Rows are points. The points of each table are mixes of a few directions, plus a little noise. How many directions does each table use, and how many do they share? Where both have some left over, give the other angles between the two spaces (their principal angles), to ten degrees, smallest first.

First:
[[-16 -13 -59]
 [  0   0   0]
 [ 26  21  96]
 [  5   4  17]
 [-11  -9 -40]
 [ 13  10  47]
 [-17 -13 -61]]
Second (4 x 3):
[[ 17  35   7]
 [-28 -78  -6]
 [  7 -19  13]
 [  5  63 -13]]
Directions: first 1, second 2, shared 0; angles 30

First:
[[ -37   24    5    5  -31   11  -65   43    0]
 [  12   -2   -5    4  -12    2    6    9   12]
 [ -28    5   16  -18   41  -30   -4  -33  -36]
 [  10   -8   -3    3    8   13   15  -10    2]
 [   5   13    7  -26   -6 -121   15   -1  -11]
 [ -11    2    1    5    1   27  -15    3   -2]
 [  13   -6   -5    5   -5   12   11    1   10]
 [  29  -19  -17   24  -12   82   18    7   29]
 [   7   -8    0   -2   17    3   19  -19   -4]]
Second:
[[-22  17 -30  -8   1  41  -5 -55  44]
 [ -9   7 -13  -3   1  18  -2 -24  19]
 [-23  19 -32  -9   2  44  -5 -59  47]
 [ 22 -17  30   8  -1 -41   5  54 -43]
 [ 12 -10  17   5  -1 -24   3  32 -25]
 [ -1   1  -1   0   0   2   0  -2   2]
 [ -4   3  -5  -1   0   7  -1  -9   7]
 [ 29 -22  40  10  -2 -54   6  72 -58]
 [ -4   3  -5  -1   0   7  -1  -9   7]]
Directions: first 3, second 1, shared 0; angles 60

First (11 x 14):
[[ 11   5  12  18  15   5   2   7  -8 -13   0   0 -10   9]
 [-38 -21  11 -18  -5 -10 -11  13  29  19   4 -28  -3 -26]
 [ 10   9 -24  -6  27 -14  10 -13 -10   2   8   7  14 -18]
 [-13 -11  32  17 -30  20  -6  15  14  -9  -3  -5 -27  27]
 [ 31  19 -29 -23  -9  -6 -10 -16 -26  12 -26  10  42   0]
 [ -6  -1 -22 -43   7 -24 -20  -2   2  34 -18 -24  43 -41]
 [ 10   4  27  37  42   5   8  16  -7 -24  10  -4 -25   7]
 [ -3   2 -40 -36  -4 -20   1 -21   0  23   0   5  31 -27]
 [ -7  -7  40  42   1  21   8  18   8 -27  14   1 -45  30]
 [ 41  25 -30   4  21  -4  13 -22 -33 -10  -3  27  21   7]
 [-37 -23  24   9 -63  25   4   4  32  -7  13   9 -41  35]]
Second:
[[ -9 -18  15   2  -3 -18   0   1 -14 -11 -12  24   6 -10]
 [  5  10  -9  -1   2  11   0   0   8   6   7 -14  -3   6]
 [  2   3  -3   0   1   4   0   0   3   2   2  -5  -1   2]
 [  7  14 -11  -1   3  14   0  -1  10   8   9 -18  -4   8]
 [  6  12 -10  -1   2  12   0  -1   9   7   8 -16  -4   7]
 [  6  13 -11  -1   2  13   0  -1  10   8   9 -17  -4   8]
 [  0   0   0   0   0   0   0   0   0   0   0   0   0   0]
 [  9  19 -16  -2   4  19   0  -1  14  11  12 -25  -6  11]
 [ 11  24 -20  -3   4  24   0  -1  18  14  16 -31  -8  13]
 [-44 -91  77  10 -18 -92  -1   5 -69 -54 -60 121  29 -51]
 [  7  14 -12  -2   3  14   0  -1  11   8   9 -19  -4   8]]
Directions: first 4, second 1, shared 0; angles 90
